Rows are points. Any point is a mix of the corners, with weights that add up to 1. It lies inside the corners' shape when no weight is negative. Say inside or outside, and name the corners with a negative weight.

Corners:
(1): [-28  11]
(2): [ 60 -14]
(3): [-41  -5]
Points:
[-37  -5] => inside
[ 47 -17] => outside (1)
[ 12 -12] => outside (1)
[-25   9] => inside
[-25   8] => inside
[-57   4] => outside (2)

Corners:
(1): [-17  34   3  22  21  16 -17  19]
(2): [24 -4 -8  7 18 21  1 -3]
(3): [ -8  13  14 -28  -2  60  15 -60]
(4): [-19  32  41 -22  51  50  26   4]
(5): [ -8 -34  48  27  19  14   2  12]
(6): [-34 -49  -4 -10 -29  -6 -25  -6]
(7): [ 48 -11  18  13 -59 -30 -11   2]
(8): [ -2   9  12  58  25 -43  12  34]
(9): [ -4 -41  19   6   1 -26 -41  -7]
Points:
[12  1 18  7 17 21 -5 -3] => outside (6, 8)
[-19 -17  27  16  10  -7 -11  20] => outside (2, 3)
[-10  12   8  16  10   7 -16  10] => inside
[  6 -40  27  -7  -5  12 -11 -19] => outside (1, 8)
[  1 -24  12  21  -1 -11 -14   3] => outside (4)
[ 16  -3  16  -1 -16  29 -13 -33] => outside (4, 6, 8)

Corners:
(1): [ 18 -11  17 -25 -15 -31 -21  33 -25 -34 -60 -26  18 -12 -11 -19  -3 -14]
(2): [-11 -18  25  25  -4  -2   8 -13   6  -4  -8  17 -20 -12  -9 -37 -13  14]
(3): [ -7  -9  43  14  -8  -4 -19 -24  13 -12 -11  -5 -26 -30  12   1 -26   7]
(4): [ -9   4  15  25  16  -9 -48   2   6 -15   4 -49  31   7 -13 -15 -26   7]
(5): [-10 -23   7   8   6  -7 -30  25   4   7  30 -23   9 -34 -16   0   6   9]
(6): [ -2 -18  27  19  -1 -45  -4   3   8  32  -7   6  -4   2  -1 -14 -13  28]
(7): [-13  17 -18  -2 -11  -9  21 -13  11  -2  22   6  -5  17  15  -9  -6  25]
(8): [  9  20  -7  22   2  18  -4  11 -15 -12 -33 -23  -8  11 -20 -10 -20  10]
(9): [-26 -31   9   3 -38 -21 -18   9  23   7 -22 -36 -10 -19  25 -26 -15   1]
(10): [ 35 -35   7   0   2 -37 -34  47  29  -5  -2  14  -8  -6  27  -8 -24  19]
(11): [-13  -3 -31  22 -16   5   0 -33 -17   1  28 -12 -21  -1  -3  -1   6  -4]
(12): [ 19   5  19  15  50  24  -6 -13 -25 -18 -43 -20   9  20  17   7  31  12]
(13): [-22 -21 -16 -22 -17  19  -5  13  -8 -19  -5   5  12  14  21  18  27   7]
(14): [ -7  16   0  41  13  12 -22  -9 -16 -12  19 -20  13  11  -3  10  28 -31]
(15): [ 27 -24  32  26 -13  25   9  -6  -5   6  11  22  23 -25  22 -12  27  -2]
(16): [ 20  -5   6 -17  19  -1 -14  -3 -17  28  14  10   0  17 -11  -5  28   8]
(17): [-42 -34   4 -20 -24 -22  16 -11  -2  52  -9   0 -17 -33  13 -24 -43  -4]
(18): [-13   0 -35  14  10  46   0 -28  13  -9 -14  -6  11  16  18  14  20   5]
(19): [ 19 -13  28 -24  12 -31  17  -3   6 -38 -11 -16 -29  31 -25  -9 -14  22]
Points:
[ 11   6 -11   9  12  15  -5   0  -8 -18   2  -5   8  18  -2   2  16   7] => outside (3, 6, 9, 17)
[-2 -6 -3  8  4  3 -8  1 -9  2 -4 -6  7  0  2 -6  3  4] => outside (3, 9, 19)
[  0  -7   9   5   5 -12  -9  -1   0  -3  -4 -14  -7   2  -6  -9  -6   8] => outside (13, 15)
[  3  -4  -3  -9   0  -6  -2   4   5 -11 -28  -8  -9  15  14   0  -6  11] => outside (2, 4, 5, 11, 15)
[ -3 -10   3   2 -10  -8 -11   4   1  -2  -3 -14   2  -4   3  -8  -6   3] => outside (2, 12)
[ -1 -12   8   5  -2  -7  -6  -3   0  -7  -4  -6  -8   1   2  -6  -3   9] => inside
[ -2 -10   6   2  -4  -5  -5   2   2  -9 -13 -15  -7   4   0  -9  -6   8] => inside
[ -7 -10   2   4   0  -9 -11  -4   2  -3  -3 -11  -3   3   4  -4  -1   7] => outside (8, 15)
[-10 -10   3   2  -5  -3 -10   0   3 -16 -11 -17  -7  -4   3  -5 -10   4] => outside (6, 15, 16)
